Rows are points. Any point is a mix of the corners, with weights that add up to 1. It lies inside the corners' shape when no weight is negative. Say inside or outside, and name the corners with a negative weight.

Corners:
(1): [ 1.07 -1.20]
(2): [-0.28  3.11]
(3): [ 0.16 -1.62]
Points:
[0.66 0.50] => outside (3)
[ 0.53 -0.37] => inside
[ 0.93 -1.07] => inside
[ 0.94 -1.02] => inside
[-0.21  2.76] => inside
[ 0.49 -1.83] => outside (2)

Corners:
(1): [-2.02  0.48  0.64 -1.71  0.63 -0.84 -1.06 -1.84  1.86]
(2): [-0.37  1.94  1.74 -0.28  3.10 -2.59 -0.81 -0.12  0.85]
(3): [-0.66 -0.61  1.47  1.60 -2.50  0.89  1.55  3.12 -1.71]
(4): [-1.65  0.78  0.48  1.51 -1.40  2.96 -1.18 -1.93  0.77]
(5): [ 1.63  2.00  0.38 -1.32  1.58 -1.28  1.71  0.19 -0.71]
(6): [-0.07  1.13  2.87 -1.80  1.90 -0.29 -0.60  1.01  1.38]
(7): [-1.33 -0.89  0.73  2.48 -0.67  2.23  3.18  1.42 -0.85]
(8): [-1.46  1.66 -0.43 -1.40  1.53 -0.74 -1.59  1.04  2.40]
(9): [ 2.02 -1.81 -0.65  2.49 -2.32  0.62  2.01  0.79 -0.11]
(10): [-1.33 -0.08 -0.60 -0.08  1.96  1.96 -1.63 -0.55  1.03]
Points:
[-2.56  1.14  0.71  0.23  1.20  0.40 -1.47 -0.84  1.20] => outside (5, 6, 9)
[-1.11  0.53  0.46  1.08 -0.71  1.97 -0.50 -0.99  0.59] => inside
[-0.50  0.22  0.54  0.38  0.19  0.01  0.55 -0.32  0.12] => outside (6, 8)
[-0.82  1.29  0.89 -0.32  0.68  0.11  0.08  0.17  0.62] => outside (9, 10)
[-2.39  0.75  1.01 -0.33  0.58  1.13 -1.59 -0.60  1.55] => outside (5, 9)
[-0.31  0.39  0.70 -0.20 -0.07 -0.09 -0.60 -0.98  0.83] => outside (7, 8)
[ 1.09 -0.71  0.57  0.51 -0.59  0.35  2.00  1.09 -0.51] => outside (2, 4, 8)

Corners:
(1): [-1.94  1.18 -0.44  0.38 -1.63 -0.97  0.13 -1.31  0.20  0.22 -0.92 -0.80
 -0.74 -1.26  0.96 -0.78 -0.53 -0.70]
(2): [-2.60 -1.46  2.69 -2.34 -1.54 -2.22 -1.30 -0.66 -0.49 -0.61  0.98 -0.15
 -1.99  0.63 -2.18  1.80 -0.72 -1.06]
(3): [ 1.43  1.67 -2.52 -2.31 -0.16 -0.93  2.09  0.27  0.33 -1.73  0.76  0.96
  2.69 -1.92  0.92  0.34  1.30 -2.15]
(4): [-1.00 -0.80  0.50  0.82  0.46 -0.14 -0.36  1.52  1.45  2.63  1.08 -0.72
 -1.54  3.49 -0.81  0.48  1.35  1.37]
(5): [ 1.68 -3.21 -0.19  0.94 -0.86  0.07  0.29  0.44  0.55 -0.39 -0.86  0.40
  2.30  0.80 -1.49  0.35  0.22  3.76]
(6): [-0.38  1.12  1.05 -0.65 -0.46 -1.98 -1.21 -2.97 -0.55  1.25 -0.26 -2.32
  0.19 -1.83  0.46  1.17  1.63  0.06]
(7): [-0.25 -0.04 -0.92 -1.94 -1.07 -2.45  0.23  0.39 -0.61  1.53  0.07  1.29
  0.66  4.94  1.12 -1.10  0.43  1.08]
(8): [ 0.40 -0.34 -0.17  0.62  0.32  1.14 -0.66 -0.23 -1.22 -1.70 -1.42 -1.76
 -1.72 -0.08  2.18  0.83 -2.21  0.28]
(9): [-1.61  0.82  1.25  0.52 -1.19  2.27  1.81 -0.74 -0.05  1.51 -3.09  0.41
 -0.21  0.09 -0.17  1.37  1.50  0.95]
(10): [ 1.89 -2.28  1.53 -0.93  2.50  0.30  2.11  2.33 -1.23 -4.04  0.82  0.10
  0.46 -0.53  0.28 -1.99 -0.71  0.53]
(11): [ 2.01 -4.58  0.53 -0.53  2.48 -0.23  1.50  3.75  0.51  1.10 -2.06 -0.68
  0.50  3.09  0.48 -2.36  0.12  1.96]
(12): [ 1.64  0.12 -0.53 -1.07  0.35  4.40 -0.75 -0.76 -0.36 -2.96  0.60  2.21
 -1.24 -3.07  2.38 -2.87  0.39 -1.03]
(13): [ 0.50 -0.01  1.32 -0.17 -1.75 -0.03 -0.62  1.02 -0.32 -0.48  0.27  1.25
 -0.50 -0.28  1.36  0.50  0.65 -0.59]
(14): [-1.74 -0.53 -0.37  1.50 -0.06 -1.45 -0.47  0.15 -1.20  1.31 -0.39  0.89
 -0.77  0.18  0.68  1.11  0.25  3.26]
(15): [ 1.14  2.31 -0.68 -2.05 -1.90 -1.44 -0.07  1.35 -0.78  1.48 -2.59  2.40
 -4.25 -0.60  0.15  0.41 -0.16  0.79]
(16): [-1.18 -0.82  0.44 -2.27 -1.48  0.94  1.90  1.81 -1.02  0.68  2.09  0.73
 -0.11 -0.84 -1.70  0.57 -0.28  0.84]
(17): [ 0.54 -1.97  3.24 -0.95 -0.13  2.15  4.75  0.07  1.90 -1.65  1.34  1.63
  0.25  0.01  0.66  0.77  3.34 -0.02]
(18): [ 1.46  1.93  0.19 -1.58  0.29 -1.15 -1.82  1.75  0.32  0.08  2.08  2.19
  0.10 -2.12  0.94 -0.75 -2.79  0.44]
(19): [-0.77  2.25  0.94 -1.15 -0.84  1.24  1.04 -3.54 -1.92  0.05  3.39  0.81
  0.02 -2.79 -0.26  1.84  0.57 -2.68]
Points:
[-0.41  0.53  0.77 -0.30 -0.43  0.02 -0.26 -0.05 -0.09  1.07 -0.66  0.40
 -1.60  0.32  0.92  0.06  0.08  0.13] => outside (3, 5, 10, 16)
[ 1.14 -0.99  0.02 -0.13  0.67 -0.46 -0.85  0.80 -0.76 -0.69  0.23  0.21
 -0.29 -0.73  0.55 -0.24 -0.58  0.84] => outside (1, 7, 9, 16, 17)
[ 0.02 -0.89  0.22 -0.36 -0.03  0.06  0.47  0.60  0.15 -0.11  0.00  0.20
  0.36  0.46  0.38 -0.19  0.53  0.80] => outside (15, 19)
[-0.41  0.02  0.59 -0.11 -0.60  0.69  0.67 -0.19 -0.23  0.29 -1.09  0.19
 -0.26 -0.09  0.24  0.63  0.38  0.71] => inside
[-0.02 -0.14  0.21 -0.80 -0.02 -0.52 -0.08  0.32 -0.64  0.35  0.74  0.59
 -0.17  0.18 -0.17  0.23  0.26  0.55] => outside (1, 8, 17)
[ 0.39  0.10  1.47 -1.03 -0.10  0.39  0.03  0.48 -0.63 -0.49  0.39  1.08
 -1.09 -1.41  0.53  0.27 -0.38  0.23] => outside (1, 3, 4, 5, 7)
[-0.04 -0.56  0.23 -0.39 -0.08 -0.13 -0.08  0.12 -0.51 -0.09 -0.21 -0.24
  0.10 -0.06  0.26 -0.16 -0.12  0.53] => outside (15, 17)
[-0.69  1.77  1.46 -1.20 -0.92 -0.37  0.35 -0.55 -0.44 -0.51  0.69 -0.17
 -1.37 -1.93  0.24  1.52 -0.41 -1.36] => outside (5, 7, 11, 12, 14)

Corners:
(1): [-3.26  2.04  0.08 -0.89  1.96  0.04  0.11 -2.84  1.47  0.08 -2.18  0.72
 -2.90  0.02  1.38  1.04  1.48  3.00  2.36  2.04]
(2): [-0.90  1.03 -0.15  0.25  1.95 -1.37  0.98 -1.93  1.22 -0.20  0.10 -0.90
 -2.16  0.18  2.75  1.98 -0.11  3.24  0.87 -0.40]
(3): [-0.61 -1.78 -2.43 -2.21 -2.51  3.00  1.88  1.30 -0.26  1.63 -0.13  1.15
  0.84  0.43 -0.50 -2.01 -0.96 -3.05  0.67  1.40]
(4): [ 2.10  0.11  1.33  0.21  1.93 -1.05 -1.94 -0.30 -3.07 -1.47  1.56 -0.90
  0.88 -1.15  1.89  0.11  1.22 -0.24 -1.90  0.03]
(5): [-1.51  1.18 -1.49  1.01  1.34  0.16  0.62 -0.72  1.74 -0.10 -0.22  1.78
 -0.87  1.63  3.52  2.79  2.74  1.38  1.77 -0.67]
(6): [-0.42  0.39  1.87 -1.70 -1.32  1.20  0.71  1.22 -0.60  1.36  0.82  1.55
  1.89  0.03 -0.31 -0.04 -1.87  0.42 -0.69 -0.67]
(7): [-2.04  0.45  0.37  0.34  0.57 -0.28  2.63 -3.09 -3.11  1.77 -1.81  1.21
 -0.47  1.48  3.59  1.77 -0.16  0.95  2.09  1.78]
(8): [ 0.12 -0.97 -0.33  0.50 -0.36  0.21 -0.76 -0.96  1.02  1.61 -0.83  0.04
  1.06  0.49 -1.21 -1.38 -0.20 -2.60  0.48  1.25]
(9): [ 0.55 -2.01 -0.04  0.36  1.13  1.96  1.85  0.24 -0.15  1.50 -2.15  3.20
  1.04 -0.31 -1.48 -1.44  0.26 -1.98 -0.58 -0.66]
(10): [ 0.96 -1.03  0.58 -2.86  0.25  0.69 -0.38 -1.22 -1.03 -0.38  1.06  0.42
  1.59  1.52 -0.73 -1.07  0.21 -0.69 -0.94 -0.98]
(11): [ 2.49 -1.79  2.48  0.13  1.78  0.10 -0.43  1.00 -0.76 -1.12  2.19  0.02
 -0.67  0.35 -0.05 -2.21  1.57  0.94  0.45 -0.98]
(12): [-0.79  1.02  1.01  0.66  1.96 -1.08 -0.86 -1.83  1.60 -2.07  1.85  0.65
 -1.58 -0.49  1.73  0.30 -1.94  1.83  3.13  0.72]
(13): [ 1.71 -1.34  2.92 -0.40 -0.91 -2.31 -0.11 -1.03 -1.46 -4.95  1.94  0.89
  0.07  0.23 -0.02  2.01  1.00 -0.14 -0.68 -0.56]
(14): [-1.20 -1.03  0.39 -0.20 -0.30  2.71  1.83  0.71 -0.29  1.10  0.11  1.42
  0.55  3.34 -1.47 -1.13 -0.10 -1.04 -2.32  3.12]
(15): [ 1.01  0.04  0.60 -0.86 -0.81  0.38  2.65  1.77 -0.54 -1.12  1.70 -0.22
  0.38  1.41  0.73 -2.29  0.25 -0.99 -0.69  1.49]
(16): [ 1.41 -2.09 -0.59  0.28 -0.29 -0.36  1.72  2.70 -1.76 -0.43 -1.39  0.38
  3.06  1.06 -2.23 -1.41  0.52 -0.61  0.45 -0.23]
(17): [ 2.30  1.75  0.71 -1.12  1.66 -3.73 -3.13  0.42 -1.69 -1.78  2.50  0.94
 -1.49  0.23  1.02  2.00  0.69  0.57 -0.62 -0.99]
(18): [-3.21  3.03 -1.69  1.38 -0.54  0.17  3.38 -2.57  0.41  1.69 -0.81  0.09
 -0.86  1.93  0.63  0.66 -0.28  2.22  2.60 -0.97]
(19): [ 2.01  2.63  1.14  1.00  2.28 -0.26 -1.23 -1.37  1.24 -0.02 -0.95 -1.15
 -2.52  2.04  2.79  3.25 -0.45  2.94  1.97  1.15]
(20): [ 0.06 -1.89  1.14  1.07 -1.69  0.78 -1.72  0.16 -1.59 -0.42  0.39  0.17
  2.40  1.55  0.98 -3.18  0.57 -0.28 -3.11 -0.25]
(21): [ 1.97 -0.41 -1.88 -0.59 -1.49  1.08  1.09  0.16 -1.41 -0.85  1.40  1.24
  2.23  0.01 -0.21 -1.00  1.54  0.09 -1.76  2.61]
Points:
[ 0.79 -0.47  0.07 -0.25 -0.37  0.93  0.42  0.02 -0.84  0.34  0.43  1.11
  0.87  1.06  0.31 -0.48  0.70 -0.76 -0.87  0.51] => outside (1, 2, 12, 16)
[ 0.34 -0.75  0.28 -0.43  0.35  0.92  1.36 -0.05  0.21  0.00 -0.65  0.95
  0.09  1.26  0.07  0.42  0.70 -0.01  0.33  0.95] => outside (4, 12, 17, 18, 20)
[ 0.59 -0.65  0.25 -0.42  0.01  0.50  0.34  0.14 -0.63 -0.14  0.28  0.74
  0.54  0.67  0.33 -0.55  0.22 -0.42 -0.28  0.78] => outside (18)
[ 0.65  0.73  0.78 -0.03  0.72  0.03 -0.02 -0.45 -0.26  0.02  0.01  0.22
 -0.32  0.94  1.20  0.87 -0.14  0.97  0.47  0.46] => inside
[ 0.36 -0.26  0.90 -0.09  0.58  0.33  0.87 -0.58 -0.94 -0.50  0.21  0.34
  0.15  1.00  0.91 -0.15  1.06  1.20 -0.34  0.14] => outside (3, 8, 12, 17)
[ 0.54 -0.87  0.25  0.08  0.01 -0.09  0.73  0.45 -0.90 -0.53 -0.23  0.66
  1.10  0.80 -0.31 -0.54  0.36 -0.08  0.08  0.06] => inside
[ 2.54 -0.87  2.12  0.17  1.03 -1.10 -1.16  0.71 -1.48 -1.07  0.89  0.47
  1.09  0.22  0.59 -0.27  0.22 -0.78 -0.52 -0.72] => outside (1, 2, 3, 14, 18, 21)
[ 0.10 -0.14 -0.03  0.11  0.49  0.28  0.55 -0.22 -0.09 -0.14 -0.03  0.94
  0.17  0.74  0.80  0.07  0.53  0.19  0.31  0.18] => inside
[ 0.08  0.00  0.32 -0.10  0.32  0.36  0.66 -0.43 -0.80  0.27 -0.45  0.72
  0.14  1.13  0.76  0.16  0.50  0.24  0.30  0.71] => outside (2, 12)

Corners:
(1): [-0.05 -1.71  2.54  2.01  2.23 -2.20  1.75 -0.88 -1.97 -0.58  0.93  2.21
  0.80  0.20  0.73 -1.90  2.04  0.34 -0.49 -1.89]
(2): [-2.57  0.83 -2.25 -3.97 -2.05 -0.32 -1.74  0.45 -0.61 -1.39  0.81 -0.92
  1.59 -0.12 -1.16 -1.17 -1.92  0.25  1.38  2.24]
(3): [ 1.21  0.94  0.08  1.57  3.24 -1.73 -0.88 -0.30 -0.06  0.64  0.36  1.73
  0.52  0.54  1.39  0.60  1.07  0.56  0.07  0.30]
(4): [ 0.87  0.26 -0.28 -2.48 -2.44  1.31 -0.33  1.16 -0.57 -3.10  0.46 -1.64
  0.89 -4.78  2.74 -0.09 -3.13 -0.85  1.53  1.32]
(5): [-1.69  2.66 -1.44 -0.95 -0.86  1.27 -1.17  1.95  2.83 -2.82  0.09 -0.43
  1.14 -1.75  0.53  0.17 -0.51 -1.46 -1.52  1.02]
(6): [ 0.12 -0.72  0.59  0.11  1.78  0.37  2.23 -6.04 -1.65  0.31 -0.59  0.68
 -0.18  1.47 -1.30 -1.18 -1.28 -0.57 -0.16 -2.60]
(7): [ 2.15  0.60  0.89  1.51 -0.15 -1.47 -0.34 -0.81 -1.54  1.97  1.07  1.22
 -0.91  0.84 -0.92  0.81  2.33  0.03 -0.60  0.73]
(8): [ 0.26 -2.25  0.57  1.38  0.74  0.54  0.82 -4.33 -1.02  1.72  0.18  0.04
  1.26 -0.85  1.23 -0.25  1.70  0.12  0.95  0.31]
(9): [-2.75  0.44 -4.36  0.32 -2.09  0.79 -0.58  2.83  1.66 -0.87  1.68 -0.67
 -1.34 -1.93  0.50 -0.51 -2.20 -1.17 -0.08  0.41]
(10): [-1.47  0.77 -0.73 -0.25 -2.63  0.21 -1.03  2.10  0.39  0.66  1.87 -0.88
 -1.62 -0.77  3.29  0.27 -0.76 -1.18  2.40 -0.40]
(11): [-0.77  2.24  0.07 -0.65 -0.71 -0.37 -1.50  2.13 -1.24 -0.39  2.23 -2.60
  0.42 -0.76  0.59  1.59 -1.13 -0.63 -1.40  1.36]
(12): [ 0.60  0.40  0.94  0.99  0.86 -2.59 -1.34  1.62 -2.55 -0.22  1.22  1.44
  0.30 -0.46 -0.20  1.97  0.92  0.81  0.54 -2.69]
(13): [ 1.13 -0.35  1.59 -1.10  1.61 -0.05  2.75 -3.06 -1.99 -0.56  0.03 -1.46
 -1.13  0.96 -0.02 -0.07 -0.37  2.17  0.53 -2.28]
(14): [ 3.66 -0.20  1.58  0.27  0.33 -0.67 -1.59  0.24 -0.68  1.83  0.88  0.79
  0.10  0.85 -0.88 -1.45  2.34  0.86 -0.17 -0.45]
(15): [-0.27 -1.51 -1.79 -1.48 -2.51 -1.22 -0.37 -0.63  0.19  1.29  0.21 -2.34
 -0.11 -0.63  0.53 -0.95 -0.70 -1.35  0.48  0.98]
(16): [ 2.55 -0.62 -1.33  0.27  1.13 -0.92 -0.21  0.33 -1.01  0.59  2.09  2.82
  1.25 -1.18  1.00  1.19  1.80  0.03 -0.62 -1.43]
(17): [ 3.05 -0.83  0.28  0.78  0.66 -1.68 -0.30 -0.27 -1.07 -0.78  1.97  0.89
 -0.64  2.45 -0.04  1.26  0.62  0.51  2.02 -1.58]
(18): [-0.89 -0.95  0.96  0.74  0.50 -1.39  2.10 -2.82 -2.13  0.35 -1.22 -0.54
  0.16  2.34  0.70 -1.05 -1.88  2.68 -0.48 -1.97]
(19): [ 0.26  0.27  0.00 -3.28 -1.83  3.11 -2.48  0.76  0.23 -2.23 -0.94 -1.00
 -0.91 -1.44  0.29  0.51 -0.78 -2.14  0.00  1.45]
(20): [-1.31  1.97 -1.45  0.10 -1.76  1.76  0.31  1.57 -0.02 -0.05 -0.19 -2.39
 -0.47 -0.67  2.12  0.21 -1.08 -1.98  1.26  1.02]
(21): [-2.26 -0.31  1.13 -2.28 -1.73  1.36 -0.22  1.77  1.26 -0.36 -0.76 -0.38
  1.42 -0.71  1.02 -0.79 -2.02 -0.97  2.26  1.67]
Points:
[ 0.16  0.05 -0.20 -0.59 -0.20  0.09 -0.27  0.12 -0.40 -0.45  0.75 -0.18
  0.28 -0.68  0.84  0.09 -0.24 -0.35  0.76 -0.07] => outside (7, 18)
[-0.29  0.28 -0.10 -0.55 -0.14 -0.05 -0.55  0.25 -0.30 -0.72  0.64 -0.31
  0.19 -0.46  0.59 -0.14 -0.41 -0.49  0.54  0.17] => outside (7, 16, 18)
[-0.47 -0.76  0.02 -0.05  0.43  0.26  0.77 -1.51 -1.05  0.02 -0.12  0.44
  0.60 -0.47  1.15 -0.79 -0.52  0.57  0.72 -0.84] => outside (5, 7, 11, 15, 17)
[-0.02  0.08 -0.53 -0.20 -0.49 -0.12  0.19 -0.98 -0.76  0.24  0.70 -0.49
 -0.28  0.44  0.02 -0.34 -0.11 -0.15 -0.16 -0.21] => outside (3, 4, 12, 21)
[-0.05  0.10 -0.24 -0.47 -0.55  0.32  0.07 -0.48 -0.31  0.20  0.27 -0.67
  0.07 -0.50  0.78 -0.50 -0.30 -0.31  0.19  0.33] => outside (12, 17)
[ 0.05  0.51  0.52 -0.69 -0.15  0.46 -0.02  0.78  0.15 -1.14  0.41  0.27
  0.34 -1.43  1.08 -0.45 -0.96 -0.25 -0.32  0.13] => outside (2, 8, 12, 15, 17, 20)
